Each row is a point. Two turns around zero, p and q, are shown by what they do to some points. Write where each new point lands after one turn and then the other. Backwards means that the second turn is done in reverse. Each puzzle has new turns, and all numbers are rounded.

Turn p:
[-31  29] -> [-40  14]
[13 12] -> [ 7 16]
[ 18 -40] -> [ 33 -29]
Turn q:
[  2 -27] -> [ 19 -19]
[ 22 -17] -> [28  1]
[-24  44] -> [-47  18]
Where do these land?
p, then q: [ 48 -10] -> [29 39]
q, then p: [-24  10] -> [-19 -18]
q, then p: [13 -8] -> [13  8]
q, then p: [-36 -29] -> [ 11 -45]
q, then p: [-1 37] -> [-34  15]

Turn p:
[ -1  13 -20] -> [ 14   9 -17]
[11 -3 11] -> [ 1 -2 16]
[-13   7  -1] -> [-8  9 -9]
[  4 -48  -4] -> [ -6 -48   2]
[-2 30 15] -> [-3 32  9]
Turn q:
[-13   9   0] -> [-15   5  -1]
[ 15 -17  -1] -> [ 19 -12   1]
[ 11  12 -10] -> [ 8 15 -9]
[-46 -22  -1] -> [-37 -34  -6]
[17 30 15] -> [ 6 33 17]
[ 16 -11  -2] -> [19 -6  0]
Where do these land?
p, then q: [12 12 12] -> [ 0 13 16]
p, then q: [ 22 -27 -19] -> [ 30 -25   3]
p, then q: [ 8 15 -8] -> [11 16 -1]
q, then p backwards: [-20   7  20] -> [-7 -6 28]
q, then p: [-25 -26  14] -> [-28 -27   0]
q, then p: [  3  18 -19] -> [ 15  15 -16]

Turn p:
[  4 -12  -8 -13] -> [  7  -7 -12 -12]
[ -8  47 -13 -12] -> [-44  21   4 -14]
[ 16  28 -16  21] -> [-10  40  -2   7]
[-16 -25   6   6] -> [ 10 -24  -5  16]
[  4 -37  31  -1] -> [ 36 -29  15   4]
Turn q:
[ -9 -13  -5 -15] -> [ -6   1   8 -20]
[ -3  10   5 -36] -> [  8  29  18 -13]
[ -7   7 -25  48] -> [-30 -30 -12  33]
[  0 -15  37  -9] -> [ 36  -8   5 -16]
[ 0 28 -9 25] -> [-11  -2  -2  37]
[ 23  12 -20  13] -> [-15  10 -25  18]
[ -5 -30  17 -26] -> [ 17  -2   8 -39]
Where do these land?
p, then q: [-24  -2   0 -25] -> [ -8 -12  12 -29]
p, then q: [ 15  14 -15  37] -> [-6  4 -1 44]
q, then p backwards: [-24 -35  16 -17] -> [ 13  -6  25 -39]
p, then q: [ -1  13  18 -11] -> [19 -1 13 -8]
p, then q: [ 34   9 -19  16] -> [-6 30 -2 31]
